Each row is a point. The last column is the point's height on a tilted bowl or saddle (a function of degree 2), plus a little noise. Along how many of its main directions does it bend up, bend down or stay straight?
(in the rows, 128 means zero)

Points:
[[100 155 101]
 [149 166 100]
 [136  90 102]
 [169  90  96]
 [158  84  94]
 [ 95 130 106]
 [108 121 109]
 [106 142 108]
 [177  95  94]
 [134 114 113]
 [ 75  61  56]]
Directions: 0 up, 2 down, 0 straight

Points (9 x 3):
[[149 180  73]
 [108 173 144]
 [108 100 127]
 [130 164 112]
 [146 168  89]
 [137 139 121]
 [133 206  86]
 [153  88 179]
 [159 144 108]]
Directions: 1 up, 1 down, 0 straight

Points, 17 rows:
[[177 104 155 134]
 [115 155 112 131]
 [145 109 148 150]
 [117 146 108 122]
 [167 175 152 117]
 [163 140  83 134]
 [148  66 108 184]
 [ 97 167 167 203]
 [115 159 172 187]
 [157 101  77 138]
 [ 77  80 139 140]
 [180 160  97 134]
 [159 102 143 148]
 [158 137 141 124]
 [185 142 144  92]
 [ 79 174  82  99]
 [106 105  87  74]]
Directions: 2 up, 1 down, 0 straight

Points (25 x 5):
[[120  67 133 102  98]
 [155  99 127 116 107]
 [150 178 139  99 140]
 [134 137 184 140 116]
 [191 151  96 135  92]
 [131 151 101 159 115]
 [143 127  65 106  98]
 [ 59 107 179 158 136]
 [111 192 170  92 109]
 [144 121 131 156 110]
 [128 126 107 140 112]
 [ 71 116 132  39  37]
 [ 74  82 149 121 106]
 [125  69  98 110  72]
 [161 125 151  84 125]
 [119  69 168  97 117]
 [175 156 123  85 144]
 [ 89 190 140 100 118]
 [ 81  93 113 160 111]
 [111 129 159  79 109]
 [116 120 141 141 123]
 [110 120  99  84  99]
 [127 148 136 139 124]
 [160 142  91 139 103]
 [ 77  65 105  91  39]]
Directions: 1 up, 2 down, 1 straight

Points, 49 rows:
[[ 64  92 109 155 135 104  98]
 [140 140  94  74 153  84 146]
 [181 117 120  92  61 153  97]
 [ 95 136 123  55  88 126 134]
 [121 179 101 141 141 156 150]
 [143 136 144 151 159 120 138]
 [150 146  58 133 107 128  96]
 [105  85 167 139 133 152 131]
 [154 147 166 106 136 114 141]
 [103  98 119 132  99 176  90]
 [150 107 150  82 160 163 128]
 [146 131 140  92 175  77 126]
 [169 120 142 135 115 137 108]
 [148 122 164  93 228 142 168]
 [116 196  53 110 143  94 110]
 [ 72 111 130 132 158 102 110]
 [125 134 148 104 143 139 135]
 [149 120 182  94 181 123 150]
 [135 115  68 105 171 148 138]
 [133  79 182 147 123 113 162]
 [127 111 106  67 190 137 142]
 [ 98  70 125 184  74 146 104]
 [105 115  81 138 102 101  91]
 [160 112 102 134 129 111  77]
 [ 47 131 152 139 108  86 152]
 [161 113  81 136 200 130 111]
 [ 98 147 101 132 135 121 110]
 [ 93 181 159 122 118 103 124]
 [139  95 122 152 139  87  93]
 [125 142 165 113 166 172 178]
 [125 163 109 139 220  41  77]
 [104 132 105 109  90 133 110]
 [136  75 135 145 128 130  81]
 [122 158 139 145 122 122 134]
 [156 132  13 147  59 162  80]
 [154 115 157 124 129  96 128]
 [121 132 170  98 119 162 144]
 [173 115  93  87 114 120 108]
 [118 123  86 133 116 158 107]
 [194  73 131 187 125  62  26]
 [147 151 160 157 194  89 146]
 [ 72  89 112 129  85 142  77]
 [131 131 146 169 107 120 147]
 [ 92  68 145 117  94 174  57]
 [176 135  58 116  83 144  95]
 [135 114 199 122 142  90 191]
 [129 118 139 154 188 121 141]
 [ 65 181 118 148 165  94  88]
 [148  98 131 124 127  59 117]]
Directions: 2 up, 2 down, 2 straight

Points:
[[178 190 115 169 136 149 151 163 135]
 [134 105 106  88 144 104  83 137 129]
 [ 95  96 101 170 103 108 128 103  89]
 [159 159 130  99 163 142  83 147 111]
 [ 83 171 159 128 121 186  33 155 101]
 [109 151  72 140  70 106 123  94 106]
 [ 77 116 154  67 115 116 117 135 118]
 [138 114 112  99 148 159 120 130 123]
 [ 96 165 139 142 131 161 125 128 105]
 [ 93 229 175  98 130 119 183 145  13]
 [159 105 166 128 163 152 158  98  92]
 [120 140  70 153 136 159  85 160 121]
 [187  87 170 111 124 122  73 117  95]
 [115 142 158  86 129 111 129 180  97]
 [163 210  79 159 160 122  70  84 102]
 [162 158 140 127 113 146  42 147  86]
 [133 165 115 135 119 152 115 216 107]
 [179  96  73 135  64 156 117 162  90]
 [ 94 130 197  81 139 143  87  97 108]
 [131 196 153 152 127 184  84 146  87]
 [147  87 112 164 216 161 118 188 137]
 [121 107 164 156 136  99 189  78  68]
 [135 109 184 105  75 142 100 111 121]
 [139 178 133 155 121 141 169 117 107]
 [114 123 120 152 138 123 119 147 114]
 [147 115 128 141 113 148 115 154 117]
 [179 195 140  78 195 124  94 106  91]
 [122 163 131 102 118 185 126  55 109]
 [133  58 132 153 122  31  74 122 111]
 [150 117 104 114  64 170 135  95  99]
 [140 184  79  99  80  88  92 117 128]
 [124  87  98 132 134 192 175 116  99]
 [149 160 139  90  88 147 121 148 104]
 [137 142 141 105 130 145 117 112 116]
 [136 124 124 150 102 113 140 136 110]
 [157 145 143 178 139 125 153  97 111]
 [ 52 127 140 117  95 155  56 128 149]
 [120  74 127 121 133  50 122 155 116]
 [117  90 111 136 152 140 140 141 116]
 [ 93 105 119 141 144 114 109 122 109]
 [135 142 193 153 188 143 117 100  68]
 [101 154 143  90  74 130 122 243  60]
 [185 112 148  95 128 104  79 113 110]
 [157  67  73 133 128 151  86 119  95]
 [153 166 151 204 136 158 162 106 101]
 [ 98 101 142 137 162 124 108  87  94]
 [113  57  68 168 151 139 118 130  90]
 [120 105 136 144 151 162  55 177  99]
 [ 76 166 134 127 103 140  92 114 123]
 [100  84 155 136 176  92 144 179  95]
 [103 124 132 145 106 198 138  69  98]
 [143 121 173  70  87 176 133 158  74]
 [113 100 164 185  78  99 155 154  71]
 [115  85 177 133 109  47 109 121 123]
 [ 85 152  84 126  67 142 143 179  89]
 [153  99 179 135 121 141 104 137 105]
 [ 97 106 129 163 118 160 141 165 102]
 [ 91 124  98 147 127 103 142  49  84]
 [162 101 164 140 148 104  75 125 105]
 [134 184 117 156 109 129 152 108 111]
 [ 41  73 116 141 138  98 146 116  60]
 [108 148 146 156 149 100 106 147  96]
 [155 101  97  86 107  99 145 175 124]
 [111 133 146 150  95 111 135 107 106]
 [164 115 161  90 172 157 178 156  95]
 [139 142 166 133 155 101 121 111 104]]
Directions: 1 up, 4 down, 3 straight
